Every row gives one point. Before rounding, the points of a table are all equally far from one centre. They may lie mostly on one side of it. Write the centre, to within rounding.

Points, 8 rows:
[[-46 -13   7]
 [-54 -26 -26]
 [ -3 -59   6]
 [ 37 -32 -21]
 [ 10 -41 -58]
 [-22 -60 -42]
 [-14  19   5]
 [-51 -22   0]]
Centre: [ -8 -21 -20]

Points:
[[ 12   5   2 -10 -25  54  10  -1  26]
 [ 16  -1  25   1 -17  40 -15  38 -19]
 [ 37 -13  20  -5 -21  50  10  24 -18]
 [ 17 -27  12  -5 -19  39  22  31  11]
 [ 39   7  24   1 -12   7   8 -11 -27]
 [ 37  -6   2 -13  14  24   9  10  -1]
 [ 18  -9  22  23 -27  39 -12  17   6]
 [ 35 -11  -5   2 -10  41  27  12 -10]
 [ 30   2 -11 -37 -10  37  -2 -23 -17]
 [ 40 -17  30  -3 -44  18  11  21 -23]
 [ 12  -5   1 -14 -12  60  19  -3 -27]
 [ 18 -24  -3  -4 -11  53  24  -1 -15]
 [ 32   9   6   5 -16  30   9 -29 -16]
 [ 38 -18  38  -6 -22  41   7  15  -8]
 [ 27 -34   8 -42 -15  24  17  10  10]]
Centre: [ 10  -6   7 -16 -27  21   0   4  -8]

Points (24 x 18):
[[ -8  44 -17 -26  -6 -16   0  21 -18   5   5 -26  18 -18 -25   3  36  50]
 [-20  29   4 -11   7  18 -28   5 -26   5  -8 -47  -8  -6 -24 -30   0  49]
 [  3  27   5   1  13 -20 -16  16 -48  11 -16 -24   4 -20 -16 -19  27  29]
 [-12  18  27  -7 -11 -13   1  12 -29 -10 -21 -60 -25  -6 -33 -11  29  42]
 [-35   5  17 -13  -6  -1  -2  12  -1   5 -12 -16   9 -21 -30 -52  27  42]
 [  3   5   9 -17  -5   0  -9  39  -5  -2 -20 -49 -13 -22 -12  -7  24  45]
 [ -2  18  17 -37  -7  -4  17  15  -1  11 -11 -39  -3  11  -7 -41  17  48]
 [-23  21  24  -4 -12   8  -1   3   0  32  -5 -28  17  -2  -6 -15  24  37]
 [  8  16 -17 -15  10  15 -20  29 -20 -13 -12 -27  18 -11 -27 -35  15  53]
 [ -4  19   3  -1  -5  29 -28  15 -42  -5  -8 -26  17 -10 -10 -47  22  37]
 [-14  34  23  17   2  -3   9  31 -18 -22   5 -30 -15 -27 -16 -30  31  45]
 [-21  22  -9  -9  -4   8 -13  13  -7   6 -12 -52  15  13 -12 -17  25  42]
 [-23  32  27  10  -1  15 -25   5 -10   2  -6  -6  11  -6 -20 -14  45  32]
 [  0  11  15 -38  19  -3 -24  27 -13   3 -12 -48  -3   2 -21 -23  24  33]
 [-17  27   0 -13  -6   9 -25   2 -11   6 -37 -27   9   8 -35 -17  30  38]
 [ -4  16   8  -1  -3 -11 -10  19 -27  12 -14 -29   2   0 -37 -34  44  34]
 [-17   7   3  -7  -3  31 -21  12 -19  13  -8 -57   7 -14 -22 -30  12  43]
 [ -8  31  14   3   7  23   7  36 -25   8  -7 -34  23 -14 -26 -24  20  39]
 [-23  37 -17   5  13  -9  -9  -8 -13  -7 -13 -29   8 -17 -26 -12  45  47]
 [  1  19   7  -8  -9  -5  -5  12  -5 -10 -17 -24  -5  22 -19 -30  36  56]
 [-20  28 -17  -1   2   4 -16   5 -35  21  -1  -7  11 -10 -17  -9  35  41]
 [-12  25  15  -9   8  16  -3  15 -15  14   1 -32  -2  -2   6 -28  19  55]
 [-20  21  -4 -22  -5  11  -4  13 -21  16  -4 -35   2  -2 -37 -38  55  35]
 [ -5  37  14 -19  -7   6   4  -3 -48  15 -29 -40 -11 -20 -11 -41  17  37]]
Centre: [  0  14   3 -23 -10  11  10 -11 -16 -25   7 -20  -2 -18 -22 -10  11   4]
